Each point is reached from the start by the listed moves, each made once or not at all, plus a little noise. Is the number of moves made odd or even? Then give how often each move was made.
(in the rows, 128 means zero)

Moves:
(1): [174 141 126 140]
(2): [108 189 157 141]
(3): [139  97 199 118]
Start: [103 150 138 108]
Points:
[159 132 206 110] -> even (1, 0, 1)
[150 163 136 120] -> odd (1, 0, 0)
[141 194 236 123] -> odd (1, 1, 1)
[ 83 211 168 121] -> odd (0, 1, 0)

Moves:
(1): [196 114 125 132 126 133 123 131 129 125 117 119 126]
(2): [129 200 141 119 136 130 137 128 132 116 128 128 121]
(3): [138 120 223 121 146 110 123 130 131 133 130 149 120]
(4): [127 135 133 201 115 125 140 136 132 127 126 126 137]
(5): [125 126 120 159 209 139 126 123 128 122 123 118 117]
(6): [120 122 134 116 118 191 140 122 136 102 123 132 129]
(7): [129 111 118 117 135 108 210 139 121 123 127 137 124]
(8): [121 131 113 113 130 136 117 195 140 147 129 139 133]
(9): [129 125 130 125 119 129 127 119 178 122 124 129 115]
(10): [129 138 126 119 122 153 141 110 127 187 140 121 122]
(11): [129 132 123 122 121 130 124 134 132 107 203 125 136]
Start: [154 122 135 121 133 138 110 123 143 113 111 120 112]
Points:
[229 127 211 166 128 155 115 186 159 192 107 136 107] -> odd (1, 0, 1, 1, 0, 0, 0, 1, 0, 1, 0)
[158 133 127 107 111 163 117 109 196 152 193 110 105] -> odd (0, 0, 0, 0, 0, 0, 0, 0, 1, 1, 1)
[159 164 249 155 129 156 226 122 203  70  93 152  89] -> even (0, 1, 1, 1, 0, 1, 1, 0, 1, 0, 0)

Moves:
(1): [157 118 122 110 135 135 118 142 124 143 112 125 107 130 141 113 124 116
 109 132 133 129 128 116 139 121 120]
(2): [139 159 132 129 118 111 116 116 119 134 125 120 119 114 129 142 122 122
 129 127 140 137 118 133 122 116 135]
(3): [140 128 163 123 132 120 136 132 126 126 140 117 137 124 124 129 134 133
 125 134 140 117 111 143 122 122 141]
(4): [129 135 145 176 150 132 146 141 133 134 128 113 125 126  99 137 131 132
 115 144 133 140 123 125 119 117 128]
(5): [122 141 131 112 152 121 122 130 126 118 133 130 121 127 128 135 137 128
 117 126 117 138 146 128 118 130 132]
(6): [124 136 127 123 127 154 133 131 116 144 126 131 132 122 129 130 125 147
 132 126 121 118 124 131 126 130 130]
(7): [120 142 127 116 145 129 172 113 126 123 127 131 118 128 129 121 129 128
 141 147 110 129 123 127 130 129 160]
(8): [102 122 132 144 122 138 138 163 124 115 107 130 116 136 114 138 124 127
 145 114 115 116 117 111 135 127 143]
(9): [123 138 124 112 133 132 140 130 166 123 122 125 140 117 129 145 126 121
 141 141 136 123 140 127 116 129 124]
(10): [114 129 126 133 119 116 124 145 133 159 139 128 131 139 127 117 134 116
 120 136 139 121 125 123 123 116 125]
(11): [143 133 132 126 119 135 122 129 122 129 172 130 130 122 129 135 133 128
 129 127 130 134 143 114 137 116 135]
(12): [139 128 143 134 126 133 129 134 129 121 135 159 129 122 135 133 115 141
 128 137 127 117 122 136 124 123 126]
(13): [139 135 125 117 135 130 121 136 118 136 112 128 161 135 119 125 135 123
 127 135 134 140 119 131 128 127 132]
(14): [128 142 131 126 130 144 109 115 137 119 128 132 113 160 119 125 140 132
 128 126 135 129 131 131 124 129 129]
(15): [124 131  98 126 130 137 127 137 129 126 127 126 149 115 180 130 133 137
 139 134 144 129 128 104 115 132 140]
(16): [129 116 131 133 146 125 144 116 110 140 122 105 114 143 121 169 135 117
 140 149 118 107 131 121 133 132 124]
(17): [132 130 129 143 100 134 137 136 130 122 120 134 130 122 113 126 168 128
 116 127 126 143 129 133 120 122 142]
(18): [116 122 119 129 123 109 142 136 146 138 131 149 122 138 135 138 134 181
 115 116 143 141 126  96 126 116 120]
(19): [130 118 128 123 148 121 102 122 120 138 130 122 125 108 119 115 135 139
 171 143 132 120 125 125 117 108 135]
(20): [110 125 139 119 137 109  93 132 132 124 124 124 114 118 118 128 127 153
 111 171 136 127 113 123 137 133 121]
(21): [117 131 127 121 142 124 134 128 128 121 129 140 128 123 117 125 137 124
 120 124 158 133 122 125 124 120 130]
(22): [129 112 145 122 130 141 141 137 125 156 116 137 119 129 141 149 141 131
 140 132 125 166 132 142 143 119 128]
(23): [129 126 152 110 123 124 125 123 126 135 121 135 120 139 123 125 125 132
 123 138 146 128 189 114 143 130 140]
(24): [140 131 114 133 121 123 146 145 131 123 137 129 124 126 127 124 120 126
 135 129 137 127 144 160 133 136 126]
Start: [114 119 130 130 129 100 117 141 109 137 113 128 128  95 129 155 136 113
 149 136  83  93 152 104 164 112 155]
Points:
[ 96 154 141  97 201  76  90 189  51 143  91  89 137  45 118 216 163 157
 206 208 140  66 119  99 136  82 214] -> even (0, 1, 1, 0, 1, 1, 0, 1, 0, 0, 0, 0, 1, 0, 1, 1, 0, 0, 1, 1, 1, 0, 0, 1)
[131 162 200 105 165 104 116 166  99 203 123 149  70  64 130 173 232 233
 148 237 183 164 169  39 160  25 236] -> even (1, 1, 1, 1, 0, 1, 1, 0, 0, 0, 1, 0, 0, 1, 1, 0, 1, 1, 1, 1, 1, 1, 1, 0)
[130 176 202  93 166 116 132 162  66 131 116 142  47  93  88 211 196 145
 134 212  95  71 118  80 158  72 230] -> even (1, 1, 1, 0, 1, 1, 1, 1, 0, 0, 1, 1, 0, 1, 0, 1, 1, 0, 0, 1, 1, 0, 0, 0)
[ 86 103 232 167 186  67 108 176 109 149 100 139  67 130  58 218 155 224
 168 228 126  56 157  50 166  73 183] -> even (0, 0, 1, 1, 0, 0, 0, 1, 0, 0, 0, 1, 0, 1, 0, 1, 0, 1, 1, 1, 0, 0, 1, 0)
[100 136 162 116 148 140 141 196  81 154 134 150  96 111 130 180 202 149
 140 236 119  57 105  50 159  72 227] -> even (1, 0, 1, 0, 0, 1, 1, 1, 0, 1, 1, 1, 0, 1, 1, 1, 1, 0, 0, 1, 1, 0, 0, 0)
[118 155 134 131  97 118 172 186  85 190 100 128 107 138 132 220 214  96
 198 192 119 138 218  86 185  79 249] -> odd (0, 1, 0, 0, 0, 0, 1, 1, 0, 1, 1, 0, 1, 1, 1, 1, 1, 0, 0, 0, 0, 1, 1, 1)
